Every row gives one point. Each copy is the shape, with its points in the same order, turned, moved and blurred by noise. Is it also mirrored, or only turned?
In the rows, zero is written as 128.

Shape:
[[132 145]
 [ 75 112]
 [147 107]
 [129  99]
 [107  68]
 [159 157]]
Copy 1, 6 rows:
[[122 151]
 [ 69 124]
 [133 112]
 [116 106]
 [ 91  71]
 [159 152]]
Copy 1 is: only turned
Copy 2 (6 x 2):
[[133 145]
 [ 69 145]
 [133 106]
 [112 106]
 [ 81  88]
 [168 150]]
Copy 2 is: only turned

Shape (6 x 3):
[[139 144 138]
 [148 117 130]
 [108  41 123]
 [104 140 135]
 [127 142 139]
 [ 83  82  79]]
Copy 1:
[[137 149 148]
 [157 131 138]
 [135  38 115]
 [106 132 138]
 [132 144 152]
 [104  85  86]]
Copy 1 is: only turned
Copy 2, 6 rows:
[[146 134 131]
 [137 121 116]
 [ 49  87 108]
 [124 152 150]
 [145 137 143]
 [ 55 156 105]]
Copy 2 is: only turned

Shape:
[[133 154  82 151]
 [ 85  96 159 108]
 [ 84 156 175 184]
 [158 115 111 132]
 [129 102 143 118]
 [127 169 112 145]
 [154 171 164 141]]
Copy 1 (7 x 4):
[[165 124  90 162]
 [ 78  82 122 102]
 [ 91 126 172 175]
 [170  95 114 116]
 [128  87 125 102]
 [146 144 112 152]
 [148 152 162 121]]
Copy 1 is: only turned
Copy 2 (7 x 4):
[[ 73 129  84 129]
 [ 94 114 200 112]
 [ 84 178 166 185]
 [123 112 108 124]
 [119 112 157 120]
 [ 84 162 103 128]
 [135 182 125 131]]
Copy 2 is: only turned
Copy 3 (7 x 4):
[[158 132 167 123]
 [ 77 107  88 108]
 [ 61 139 151 182]
 [163 116 117 143]
 [130 108  95 127]
 [135 157 151 144]
 [137 175 106 175]]
Copy 3 is: mirrored

Shape (10 x 6):
[[194 135 122 116 112 105]
 [ 96 133 158 145 134 156]
 [143 193  68 117 181 122]
 [146 121 153  74  69 125]
 [158 127  96  93 176 102]
 [138  98 118  78  99 113]
 [132 131 115 120 103 128]
 [119 184 129 123 142 116]
 [154 152 157 118  82 179]
 [115  95  97 100 124 101]]
Copy 1:
[[176 127 167 102 124 141]
 [ 77  99 140 162 116 137]
 [110 215 122 109 153 148]
 [136  72 153  84  75 155]
 [127 149 143  82 177 157]
 [143  87 127  74 118 151]
 [134 113 122 115 110 137]
 [ 88 157 151 116 112 123]
 [131 106 150 151  63 177]
 [124 100 103  80 146 132]]
Copy 1 is: only turned
Copy 2, 10 rows:
[[177 128 100 133 109 118]
 [103 142 180 121 127 155]
 [124 146  70  58 142 173]
 [163 156 128 193 101 159]
 [125 104  72 119 152 154]
 [132 129 102 191 106 152]
 [120 148 122 139  98 146]
 [129 176 125  95 147 160]
 [172 152 173 135  82 170]
 [ 90 125  90 165 119 139]]
Copy 2 is: mirrored

Shape:
[[117  94  81 125  74 117 107 159]
 [102  98 137 127 123 135 117 114]
 [195 119 161  80 112  91 178 144]
 [137 150 112  92 143 122 143 145]
 [146 146 164 180 133 126 134 161]
 [102  86 172 132  90 136 150 138]
 [148 137 152 124 145  71 149 123]
 [200 146 126  75  87 169 176 114]
 [131 133 115  91 199 168 103 127]
 [116 116  94 119 151 121 180 108]
 [127 111 155 124 145 165 131 160]
 [118 151 162 126 117 171 176 167]
 [166 144 145 145 103 141  72  97]]
Copy 1 (13 x 8):
[[167 114  90 122 100 140  72 171]
 [120 107 134 118 105 108 119 138]
 [180 125 105  90 141  79  72  46]
 [157 130  99  93 161 120 126 111]
 [120 171 128 159 129 134 109  84]
 [ 95 114 109 128  89  93  79 110]
 [165 144 138 131 156  72 110  94]
 [180 124  69  58  91 124 124  48]
 [123  98 148  75 166 157 165 117]
 [159  87  91 130 146  93 154 116]
 [ 95 115 121 107 132 144 110  92]
 [ 88 148  68 114 128 122 117  76]
 [157 164 167 102  73 144 129 112]]
Copy 1 is: mirrored
Copy 2 (13 x 8):
[[ 95  94  90 121  88  92 146 147]
 [ 89 135 124 136 121 120 109 116]
 [152 109 188  84 121 132 190  85]
 [132 120 143 109 128 168 158 143]
 [150 135 175 180  88 125 140 129]
 [ 79 135 149 138  76 119 128  80]
 [138 140 194 114 136 110 156 136]
 [168 130 111  97 115 178 184  58]
 [138 104 129 137 174 189  86 138]
 [ 93 147 130 129 164 145 174 131]
 [118 103 149 159 108 170 114 108]
 [113 145 155 156  75 193 149 102]
 [183 141 111 131 111  91 101 114]]
Copy 2 is: only turned
Copy 3:
[[141 168  74 109  72  98  95 122]
 [114 140 139 135 117 106 106 121]
 [165 127 162  42 104 144 156 114]
 [118 168 120  95 137 161 149 121]
 [181 167 159 163 138 137 144 144]
 [128 123 155 124 102  83 124 155]
 [158 166 153  99 155 123 163 106]
 [119 119 153  84  54 193 172  88]
 [ 94 147 116 132 175 199  92 108]
 [ 98 125  97 122 149 120 177 113]
 [142 126 150 136 128 157 104 149]
 [117 149 161 131 102 158 153 177]
 [143 167 161 153  96 145 104  72]]
Copy 3 is: only turned

Shape, 17 rows:
[[164 134 127  98 172 128 132 122  92 112 100]
 [181 157  82  91 160  79 157 127 137 159 178]
 [127 151 148  89 116 135 104 114 139 141 172]
 [124  96 145 134  80 142 182 157  85 170 150]
 [118 154 127 145 152  95 132 118 170 138 171]
 [168 113  98 120 148 115 105  99 138 163 142]
 [ 93 135  99 140 153 101 138 152 129 119  91]
 [115 168 108 172 121 150 125 118 153  93 151]
 [168 121 151 125  79 153 144  99 147  92 120]
 [183  89 150 140 123 102 157 158 152 148 109]
 [ 94  88  86 106 113  56 142 149 137 176 176]
 [109 129 157 179 139 147  84 116  81 136  92]
 [ 95 100  87 117 165  91 176 116 138 115 100]
 [133 110 144 142 165 138 108 129 167 101 163]
 [113 139  78  87  93 147 111  73 148 165  87]
 [140 130 155 182  98  56 156  78  86  84 118]
 [158 159  93 132 124 155 108 158  74 142  99]]
Copy 1 (17 x 11):
[[146 136 127 136 147 105  86 130  74  89 106]
 [158 152 128 100 160  61 160 107 116 101 173]
 [105 167 152 102  97 140 136 130  94 111 163]
 [152 148  83 167  88 152 181 128  83 157 116]
 [ 96 152 176 139 157 124 171 112 118 108 160]
 [135 147 144 134 134 105 103  81 114 134 166]
 [ 90 147 123 161 181 117 126 145 120 128  93]
 [104 169 156 172 143 169 138 140 149  78 146]
 [144 105 154 151  73 160 119 139 136  95 121]
 [170  89 154 153 134 123 145 129 107 167 120]
 [ 83 152 105 141 130  70 183 119 118 184 164]
 [111 186 160 192 129 168  88 108  75 132  86]
 [ 78 101 101 162 168  90 136 115 119 111 105]
 [101 121 174 166 146 151 122 135  90 108 179]
 [ 86 156 105  96 106 143  84  82 165 128 113]
 [125 149 184 216  87  83 155 119 121  91  67]
 [170 197 106 148 146 143  85 141 111 125 109]]
Copy 1 is: only turned
Copy 2, 17 rows:
[[179 154 135 120 142 131  97 103 124 142 125]
 [152 159 101  98 141  63 168 120 169 139 182]
 [105 144 143 125  79 125 134  92 164 101 154]
 [126  90 195 132 136 161 190 106 133 143 156]
 [ 95 169 133 150 142  89 154 129 169  93 165]
 [113 124 116 124 142  95 121  90 173 153 132]
 [118 166 151 129 163 105 128 150  96 129 109]
 [102 174 100 180 121 150 144 149 146 102 130]
 [157 116 134 170  94 145 146 102 154  94  87]
 [154 100 184 131 167 101 143 132 189 119  96]
 [ 81  94 161  97 147  55 185 124 120 119 174]
 [107 139 160 190 141 154  86 115 118 155 128]
 [130 157 127 118 185  91 157 110  90  98 108]
 [113 132 124 145 150 130  98 129 170  71 155]
 [ 83 165 109 116  90 123 155  69 127 158  68]
 [174 113 151 249 138  73 155 111 107 125 130]
 [151 155 133 122 114 172 119 144 130 200 129]]
Copy 2 is: only turned
Copy 3, 17 rows:
[[135  94 130 150 184 137 109 140 103  92 111]
 [177 159 129  76 167  92  99 157  75 136 161]
 [139 150 144  86 117 157  82 112 108 127 125]
 [115  98 156 112  93 135 168 152 117 171 134]
 [154 189 143 128 123 104  98 105 120 122 161]
 [159 119 106 118 153 105  82  95 101 149 131]
 [102 165 112 162 154 101 134 140 133 110 109]
 [134 183 107 163 105 165 124  98 101 105 152]
 [181 104 128 126  97 167 141  93 122 100 107]
 [195 105 137 146 121  99 140 145 154 150 121]
 [104 161 121  72 107  46 117 141 127 162 137]
 [ 90 111 140 209 120 159 102  95 108 145 100]
 [106 147 116 136 166  65 158 103 139  97 131]
 [147 139 131 149 117 135  76  97 152  98 166]
 [121 145  83  91 163 151 130  62  97 152  70]
 [150 127 179 180  77  88 153  96  57  89 103]
 [120 119  88 157 150 164 114 166  86 149  99]]
Copy 3 is: only turned

Shape:
[[131 127 112 120 145 148 123 119 134 153 121 108]
 [143 124 125 125 138 113 142 131  79 112 110 130]
 [110 116 104 119 201 137 135 105 116 153 109 112]
 [131 119 249 104 126 112 160 105 131 109 124 130]
 [157 109 106  98 144 111 131 160 124 145 169 133]
 [155 106 106 188 126 108 127 116  85 109 118 130]
 [130 119 105 170 132 129 161 165 125 130 133 123]
 [149 151 127 112 124 105 115 118 129 111 123 132]
 [130 110 105  99 141 119 141 115 141 120 124 129]
 [146 122 107  97 122 122 116 189 125 109 147 116]
 [107 139 131 138 123 139 123 142 139 105 159 107]
 [118 136 111 101 128 137 132 109 106 149 127 122]
 [125 115 119 158 136 167 126 140 133 108 126 133]
 [118 109 121 103 133 117 120 119 104 109 117 129]
 [133 109 137 130 126 115 124 108 139 145 110  87]
 [111 121 115 104 138 109 107 126 130 166 113 129]]
Copy 1 (16 x 12):
[[150 134 121 133 153 139 118 109 162 147 123 119]
 [143 131 126 129 154  98 139 125 115  99 106 135]
 [121 136 131 122 195 138 123 104 184 128 108 143]
 [143  73 198  98  82  93 185 113 141 132 131 155]
 [118 137 110 114 154 113 120 166 126 158 149 111]
 [143 112 111 196 159  94 120 130 116  94 112 144]
 [132 144 119 181 150 141 159 149 126 126 124 118]
 [136 141 124 125 110 101 112 115 136 110 138 131]
 [124 120 103 115 142 123 132 121 160 115 140 116]
 [129 145 118 114 126 135 113 169 106 127 127  85]
 [120 125 140 149 114 161 124 116 116 131 139 116]
 [142 134 103 114 149 125 127  91 136 142 119 131]
 [157 117 124 161 136 167 128 138 138 113 128 134]
 [126 110 112 111 139 119 122 115 132 105 109 128]
 [139 105 136 149 132 107 125 102 167 142 113 102]
 [119 134 102 116 132 118 115 117 166 152  98 129]]
Copy 1 is: only turned
Copy 2, 16 rows:
[[117 137 122 114 143 136 110 122 132 156 126 110]
 [136 136 148 102 131 138 107 152  95 126  87 138]
 [ 93 138 110 123 179 130 109 123 103 168  87 104]
 [116 129 160 161  62 114 148 129 149  92  39  88]
 [172 123 121 115 145 100 142 163 113 156 131 114]
 [151 110 168 121 140 157 103 114  72 126 108 167]
 [139 124 150 132 165 168 143 147 114 125 138 135]
 [144 140 137 116 128  97  97 129 132 109 114 133]
 [122 120 103 105 143 108 132 131 119 132 107 132]
 [161 108 132  92 139 116 121 182 124 120 146 104]
 [115 121 146 131 134 127 127 133 114 101 154  94]
 [106 160 127 107 126 116 114 140 118 155 123 126]
 [122 109 118 138 136 168 104 130 111 118 137 120]
 [109 114 132 102 120 111 107 147 102 130 104 131]
 [117 112 155 107 131 126 126  98 142 147 105 116]
 [107 120 137 116 147  99 104 144 143 170 117 131]]
Copy 2 is: mirrored

Shape, 16 rows:
[[159 157 118 118 104  81  84 157 135 108 154 130]
 [167 175 131 116 191 147  86 121 133 144 122 103]
 [143 113 189 137 138 170 163 157 140 185 153 125]
 [103 130 160 179 129 135 178 105  93 146 147 124]
 [154 121 171 123 147 168 152 127 105 154 101  76]
 [ 98 125 123 191 128 104 134 146 126 120 165 137]
 [ 96  98 164 159  76 128  88 178 142  92 168 221]
 [135  78 169 123 138 128 139 115 108 166 148 139]
 [121 125  90 132 105 100  82 166 154 139 150 191]
 [189 168 130 110 131 163 119  90 153 153 100 114]
 [162  99 138 100 165 181 136 112 140 132 137  98]
 [171 143 126 135 144  77 101 150 157  97 143 190]
 [131 147 112 184 103 123 146 151  80 116 203 170]
 [151 173 103  88 155 123 124 152 126 118 105 146]
 [102 138 153 120 114 109  98 138 127 125 182 183]
 [135 146 141  99 126 133 137 134 172 122 152 131]]
Copy 1, 16 rows:
[[160 178 160 146 115 169  94 149 126 107 111 162]
 [198 138 162 168 173 133 159 148 121 172 125 150]
 [ 93  91 157 157 177 193 166  99 110 143 174 119]
 [ 67 104 111 163 121 127 159 137 130 129 165  97]
 [148  89 110 161 160 176 181 123 158 166 151 110]
 [ 65 139 138 170 136 112  99 133 134 120 151 151]
 [ 59 177 138 123 162 174  26 116  90 131 139 109]
 [116  66 157 144 146 171 120 120 118 142 150  98]
 [112 167 190 105 162 140  58 129 124 102 124 147]
 [188 137 133 133 162 145 185 106 114 149  97 122]
 [157  82 135 137 156 153 154  95 127 197 136 138]
 [114 163 192 150 141 157  91 150 111 138  61 147]
 [ 54 140 122 126 121 136 117 182  86 110 150 166]
 [154 173 181 118 152 155 148 159 153 161 113 134]
 [111 158 174 136 125 146  78 141  82 127 152 108]
 [139 157 175 137 120 158 139  97 121 157 135 135]]
Copy 1 is: mirrored
Copy 2 (16 x 12):
[[156 111 152 122  95  98 130 130 179 115  64 147]
 [ 87 135 128 145  83  87  80 146 112  92 108 123]
 [ 85 167 140 138 165 150 100 149 157 137 178 132]
 [ 82 121 107 130 163 148 164 103 119 124 164 144]
 [ 86 178 153 117 148 132  96 136  97 113 144 150]
 [145  92 116 140 111 144 172 115 159 106 159 140]
 [153  82 172 132  81 170 136  76 224 188 149 160]
 [111 132 157 141 170 135 116 121 131 160 145 110]
 [152  71 149 139  75 121 124 161 187 168 112 151]
 [ 73 161 118  88  91 126  90 163 103 129  83 130]
 [116 167 127 125 135 138  64 130 107 130 125 109]
 [131  61 148  91  91  98  98 128 191 118 104 115]
 [145 117  89 115 105  90 182  81 184 141 169 161]
 [126 101 125 111  98  85  67 147 127 123  93 172]
 [124  86 132 158 108 127 117 101 195 160 114 150]
 [128 126 115 121 128 151  77 142 164 118 102 143]]
Copy 2 is: mirrored

Shape, 15 rows:
[[125 109 132 128 127 110  86 208 172 131  91 108]
 [129 122 188 127 133 139 121 110  90 171  94 130]
 [ 84  81 119 126 126 101 108 135 103 116  63 110]
 [155 107 136  86 137 115 154 111 168 139 124 140]
 [156  93  99 130 102 174  81 128 105 124 106 138]
 [163 183 122 129 116 141 125  93 149  89 164 196]
 [138  95 127  92 114 107 134  85  91 182 161 100]
 [179 139 124 121 181 100 140 137 130  90 115  89]
 [147 135 134 140 126 103  82 135 139 138 154 125]
 [ 97 124 168 151 112 142 116 131  89 102 129 130]
 [ 99 185 128 146  74 134 164  55 156 122 153 130]
 [139 131 132 166  98  87 139 136 138 152  45 159]
 [196  42 189 142 163 117  88  67 127 110 112 125]
 [152 185 111  83 134 106 112 117 133 137 107 120]
 [136 127 143 180 189 114  96 124 131 141 102 132]]
Copy 1, 15 rows:
[[170  90 132 186 127  90 103 124 100  90 167 181]
 [ 96  83 102 194 130 133 139  96 140 159 145  94]
 [100  59 140 137 133  98 101 113  96 118 186 123]
 [141 121 114 164 139  99 109 158 165 108 113  97]
 [153  87 191 138  98 120 158  96 136 131 136 125]
 [131 174 107 104 139 117 172 111 163 123  54 144]
 [102 133 128 169 100 143 133 140 134 110 156  49]
 [153 134 104 147 161  87 153 180 102 144 151 133]
 [138 150 123 173 119 108 159 103 126  97 147 137]
 [107 121 130 143 153 157 126  79 123 145 154 142]
 [ 37 163 133 135 124 144 142 145 168 116  77 151]
 [103  30 116 161 148 104 160 134 131  81 118 146]
 [144 116 165 170 200  60 171 100 169 146 170  61]
 [113 132 104 164  97  87 145 156  94 122  96 129]
 [119 102  87 157 138  79 173 111 146 135 182 155]]
Copy 1 is: mirrored
Copy 2, 15 rows:
[[146  92  75 153 118 155 125 161 120  46 135 130]
 [150 164 134 140 157 104 143 178 156 140 101 109]
 [ 97 128 107 200 152 174 117 190 129 107 114 117]
 [122 138  74 120 135 138 147 121 135 151 137 167]
 [108  98 136 142 155 165 169 125 158 106  92  90]
 [149 128 151 136  78 142 157  53 109 173 117 134]
 [ 68 153 113  92 138 124 128 160 172 164 135 108]
 [107 187  95 141 156 154 102  81 119  91 132 138]
 [115 119 120 123 107 115 117 127 113 110 123 102]
 [132 153 173 146 117 160 134 173 121 123 108 111]
 [ 89 158 181 152  51 112 160 120 151 173 129 177]
 [133 146  88 221 116 113 181 153 130 120 126 112]
 [101 159  90 109 202 113 150 135  74 138  47 120]
 [126 143  99 157 111 125  97  86 182 130 121 130]
 [136 135 136 170 176  88 120 126  90 100 127 117]]
Copy 2 is: only turned
Copy 3 (15 x 12):
[[125 101  95 139 124 129 162 132 129 138  28  95]
 [179 127 144 134 129 145 110 143  78 131 138 122]
 [ 98 131 112 185 116 153 153 126  61 112  89 123]
 [ 86 108 125 105 133 116 114 138 135 155 130 136]
 [150 106 137 153  54 105 150  93 108 116 104 150]
 [139 123 131 109 120 142 121  71 212 107 159 167]
 [127 132  85 137  82  97  84 133  81 149 177 111]
 [117  80  69 139 172 102 110 114 122 126 100 182]
 [156 118  79 145 108 131 112  95 146 147 108 117]
 [165 108 119 159 130 154 129 104 108  75 137 108]
 [119 169 141 139 154 104  86  67 170  86 179  97]
 [128 177 133 128 156 144 179 113 100 149 105 131]
 [139  43 128 121 122 166  97  66  60 192 130 155]
 [122 159 100 122 125 108  90 133 152 115  96 167]
 [168 102 116 187 159 152 121 107 124 164  98 151]]
Copy 3 is: mirrored

Shape, 16 rows:
[[118 170  95  87 138 203 146  87  99 131 128 131]
 [163 142  81 167 145 148 146 168  83 116 163 105]
 [174 147 139 129 115 129  93 168 169  96 145 146]
 [102 113 118 160 141 111 156 180 113 133 130 149]
 [149 155 106  73 118  93 139 112 132 121 117 125]
 [135 137  72 132 114 144 106 144 158 119 113 141]
 [136 117  87 143  94 161 148  90 123 155 143 138]
 [126 129  79 104  79 166  94 126 109 131 135 123]
 [144 106 172 132 107 150 144 190  79 127 114 116]
 [ 98 147 132 126  92 110 160 144 166 134 106 145]
 [123 138 119 179 142 145 122 165 171 162  84 178]
 [ 94 166 186 134 132  89  78 197 136 143 124 150]
 [164 171  87 170 114 126 140  75 126 140  65 134]
 [ 98 134 132  89 125 128 122  75 107  75 126 151]
 [113 164 105 129 103 163 140 176 145 101 141 151]
 [124 133 122 123 144 166 182 150 139 101 154  40]]
Copy 1:
[[157 185 134  99 167 145  79 117 170  93 108 121]
 [174 166 176 133 108  99  84 151 121 170 144  83]
 [156  91 151 176  84 145  94 143 179 151 155 138]
 [141 139 134 132 135 110 131 176 109 170 177 127]
 [151  92 114 131 119 139 113 124 134  85 117 112]
 [168 138  84 156 115 125  93 148 165 146 148 117]
 [169 149 116  83 137 102 116 108 182 149 142 116]
 [127 173 108 119  97 115  98 120 196 126 133 113]
 [107 142 169  87  91 153 112 170 126 186 142 141]
 [163 123  95 130 120 159 174 149 143 128 160 141]
 [190 133  78 140 137 139  96 161 133 184 186 182]
 [135 129 145 171  77 147 124 162 108 128 195 215]
 [222 124  77  91 117 106  98 117 144 151  90 138]
 [109 120 130 132 159 102 125 133 173  92  92 154]
 [166 162 142 149 122 153 127 188 180 132 159 125]
 [142 178 176 153 147 170 142 110 126 168 111  75]]
Copy 1 is: mirrored
Copy 2:
[[181 196  96 138 127 140 148 153 118  71  60 119]
 [190 134 114 140  48  94 135 170 135 113 142 122]
 [137 135 149 125 113 130  69 144  84  97 178 142]
 [123 121 117 155 110 103 118 180 170 143 146 126]
 [174 149 133 113 161  96 113 140 106 123  91 175]
 [165 139 109 150 130 114  61 137 118 106 112 112]
 [146 118 118 165  99 135 128 141 107 107  61 114]
 [148 159 135 152 112  79  97 151 103  73  74 104]
 [119 122 164 134 102  90 148 182 171  67 152 151]
 [111 145 134 162 145 138  85 142 155 135 105 168]
 [138 108 125 156 137 172  60 184 167 116 137 109]
 [104 170 200 108 144 122  68 195 156 138 162 133]
 [216 108 156 171 138 161 113 121 137 118  79 124]
 [141 184 126 133 186 111 161 111 111 114 104 117]
 [137 184 108 172 106 126  85 154 136  99 139 145]
 [135 154  92  88  55 109 130 103 173  88 108 161]]
Copy 2 is: only turned
